Each wall is flat, endless, passes through zero and stands at right angles to its row. A trip goes straight from one point to another. List the walls that it crosses, first one first.

Walls:
(1): [-4 69]
(2): [-30 74]
(3): [-19 -13]
(4): [-49 -2]
Trips:
[-35 25] to [-34 17] -> none
[-29 79] to [13 19] -> 4
[-38 -24] to [-50 -45] -> none
[16 -4] to [53 40] -> 1, 2
[-25 -45] to [-52 -79] -> none

Walls:
(1): [-4 2 18 -5 14 41 -21 -33]
(2): [33 -3 10 -32 -32 -11 6 -22]
(3): [-6 -24 -59 30 20 -2 9 -3]
Trips:
[9 65 -6 -30 -5 -39 -23 54] to [16 49 35 -5 -8 -4 23 -26] -> 1
[-22 19 15 -36 -26 2 -32 -2] to [12 19 5 19 -23 5 7 -12] -> none
[15 -30 -41 15 -24 -50 -62 78] to [-37 -29 7 -2 -3 -44 -80 -19] -> 1, 3
[18 58 -41 22 29 37 -2 -1] to [-6 49 28 17 -31 -27 67 1] -> 1, 3, 2
[3 25 22 23 -42 30 -23 2] to [4 -27 -47 -12 8 -20 27 -24] -> 3, 1
[-5 0 -43 25 -1 -28 -20 60] to [-33 -21 -18 -7 -25 21 42 -3] -> none
[52 -7 -16 16 24 -53 1 13] to [18 27 0 58 -44 -38 16 39] -> 2
[-95 -46 9 19 -24 36 -28 -4] to [11 -23 64 -45 1 -21 -5 79] -> 3, 1, 2

Walls:
(1): [-47 -47 0 19 -29 -5 93 -9 38 2 41 -37 23 40]
(2): [41 23 15 -22 -24 -41 20 -12 -37 12 -24 28 3 12]
(3): [53 4 41 -18 -19 54 -12 -12 26 -37 5 48 -23 39]
(4): [26 -21 -5 6 95 15 -11 -36 2 14 63 -19 -73 -23]
(5): [28 2 0 62 -21 61 24 -27 -41 -17 22 -37 0 12]
Trips:
[25 -16 47 -20 -9 -47 33 12 -53 38 16 37 47 24] to [55 19 33 -1 -10 -6 68 14 -7 -19 -78 -13 21 39] -> 3, 5
[-17 9 70 -3 -25 -56 -13 -3 -34 -6 -4 -15 12 -69] to [-38 -51 37 -3 57 28 28 27 -32 24 -32 -16 39 -52] -> 2, 1, 4
[-64 -24 12 17 -55 62 -6 -1 -89 -42 -18 68 -46 22] to [48 18 9 -74 10 -45 4 95 -10 -13 -3 21 27 55] -> 5
[-47 17 -37 7 81 2 17 -26 -16 -19 15 22 -37 23] to [-49 7 -78 7 -21 -92 -39 -50 -64 -48 -8 50 9 -64] -> 1, 2, 4

Walls:
(1): [-1 48 7 25 -15 -22 4 -1 55 -7 36 -2 84 -35 -54 1 -14 -33 51 -3 -15 -24 27 15 -3 23 -31 7 8 71 -4 23]
(2): [20 28 -22 55 17 45 35 -76 63 -80 -35 -6 -68 42 22 59 -54 65 -45 -1 -89 -10 -95 -7 0 -15 -34 -5 65 40 -37 -14]
(3): [4 39 -58 -77 -7 -5 28 -19 0 -8 54 20 18 17 -53 80 -8 -6 -28 33 -9 17 -42 -51 -54 8 19 -43 41 1 -15 14]
(4): [55 -27 -5 -11 -52 -21 0 -34 17 -17 41 51 -43 34 47 -36 -24 -22 24 10 56 -7 62 -12 13 -45 26 -80 0 2 -19 -49]
(5): [-17 27 -9 -43 -2 -45 31 -40 43 -67 16 9 37 -29 22 -22 82 -4 67 13 -13 -55 37 55 -50 6 30 -23 -48 -24 -26 7]
Trips:
[-29 -51 25 -8 -1 23 -2 -6 17 19 83 18 -10 -7 -65 -30 -44 23 8 43 10 -1 2 -27 -54 -6 -4 -30 33 35 22 -18] to [1 8 -1 16 25 7 -42 -89 -37 42 -3 -18 27 23 -30 -40 -6 12 -4 28 44 -23 3 -9 1 -7 36 27 21 75 16 28] -> 4, 3
[16 62 64 3 44 7 -42 -26 26 39 36 -2 28 -36 21 41 -19 17 25 -29 11 17 20 -8 77 17 1 53 14 11 12 -6] to [42 -38 35 3 7 -14 3 -36 8 -33 -40 -34 26 52 25 16 -44 35 -23 4 6 25 12 42 88 26 57 -20 -14 73 0 1] -> 2, 4, 1
[-6 -24 -3 -35 40 -57 16 35 -5 -39 36 12 26 -23 -74 -10 -66 -26 25 5 12 4 -33 -51 47 -11 -29 -40 33 -69 -9 19] to [-21 -13 29 -46 56 23 -41 21 29 13 13 8 42 12 -3 24 -28 6 4 -23 -13 -1 32 -44 -61 -31 -4 -25 71 -9 51 64] -> 4
[-6 -11 -34 14 49 69 20 -19 -53 53 45 -1 -1 2 -57 -39 -43 27 43 10 38 35 -10 20 8 -4 -10 21 55 -12 11 12] to [-49 2 -50 7 -46 -12 -18 -25 -11 32 -7 12 -2 14 -13 45 -27 43 12 28 0 -28 16 28 -20 36 -17 -5 3 -26 -29 50] -> 1, 2, 5

Walls:
(1): [22 -52 18 39 -16 -37 25 -17 35 11 13 -54 -16 22 -24 40 -49 67 -27 -56 -32 -8 -22 -21 -22 -16 22 -12 -17 64 -47 13 -50 -51 15 27 -29 18 -17 -2 8 -5 9 -5 -2 31 39 12]
(2): [41 11 15 40 0 47 31 7 -13 50 -17 14 -23 48 8 62 -45 32 7 7 -34 4 17 -19 -10 -3 10 -18 -12 47 -22 -77 -56 30 -48 37 17 -46 -28 43 9 14 -14 -44 3 36 24 40]
(3): [9 33 -37 21 60 -17 55 -32 34 11 47 -31 20 18 -64 2 4 -39 35 -10 -29 12 -50 -34 84 6 0 -1 12 -11 -31 26 16 7 41 23 14 -11 39 -6 2 -27 -34 52 0 1 -13 -61]
(4): [-13 -18 3 0 59 39 41 30 37 10 -88 -25 4 -1 -13 4 33 -65 30 -19 79 19 27 6 -6 22 38 41 -8 6 -2 42 36 4 62 -3 12 -43 10 1 -29 51 -46 -13 1 26 28 39]
Trips:
[-12 -6 -17 -6 61 -6 -7 -4 -18 -10 28 -11 -27 6 22 -4 27 -34 -27 -45 56 12 -31 31 16 6 4 -7 -4 -70 16 4 39 -3 -49 -3 29 -44 -28 7 5 4 -7 26 9 -1 45 -1] to [-7 33 27 -5 60 -81 19 -12 -27 82 27 31 -8 5 -25 -20 12 51 -28 2 -10 -18 -34 -3 -4 -1 -6 -16 60 -34 15 -8 -7 22 35 12 9 25 11 28 20 34 41 -49 -5 43 29 -41] -> 4, 1, 2
[37 1 30 -10 -17 9 -2 32 22 7 26 -81 10 -37 -8 -36 -21 48 8 -13 1 -42 -16 29 -33 22 -18 38 14 2 -71 -29 -12 5 25 58 21 11 -71 9 32 6 -33 -60 -19 -1 11 62] to [-31 -43 -18 6 -55 -37 29 -14 -36 17 -3 -60 17 -43 17 5 -12 -8 -31 51 -16 -48 0 10 -25 57 4 30 -29 14 -20 30 -47 -38 57 -5 5 25 -3 7 13 49 -46 19 -23 54 36 41] -> 2
[-4 -7 53 9 35 15 -19 10 13 -54 17 -32 -10 34 -24 95 8 14 25 33 79 -5 -29 21 32 -10 -38 15 13 -5 59 -14 -32 25 -28 13 -43 -21 -15 24 -52 -14 -39 -5 -11 58 -3 30] to [39 22 -24 -32 -16 -13 64 -34 -25 13 7 -35 8 -17 9 3 -35 25 -14 35 -36 -48 -13 -14 19 -27 -2 9 -53 -44 15 -10 33 2 -3 10 -20 57 -65 -14 -6 -38 49 8 59 25 -14 -67] -> 3, 4, 2
[37 61 -4 -76 5 -49 -31 -18 32 11 -20 4 59 2 10 -23 -17 -73 1 47 -51 25 -32 35 -61 7 13 22 -7 25 -28 -12 -9 -18 -6 53 -24 31 -8 43 -2 40 -3 1 21 12 -11 -72] to [-13 -44 6 30 18 -18 -48 -27 -15 2 5 46 39 -24 -5 -37 30 0 3 26 -27 18 21 11 5 20 21 -43 6 4 -21 20 31 -33 -29 -51 40 18 -3 7 -33 -3 19 -3 4 -6 41 9] -> 3
[-9 -31 4 -5 41 59 9 33 -30 -28 -44 -20 20 -49 22 49 19 48 -43 2 -40 44 0 66 36 -40 -17 -4 -59 -32 -19 25 -2 13 -14 23 11 11 -33 36 29 51 24 -9 59 13 35 -20] to [-6 44 42 21 28 15 11 -64 7 -11 -37 1 6 48 -27 -58 18 -47 -44 56 8 -3 -2 8 -50 21 80 -8 12 -34 17 44 -2 -18 -37 -22 7 -33 36 -26 30 40 -8 15 14 14 11 54] -> 1, 2
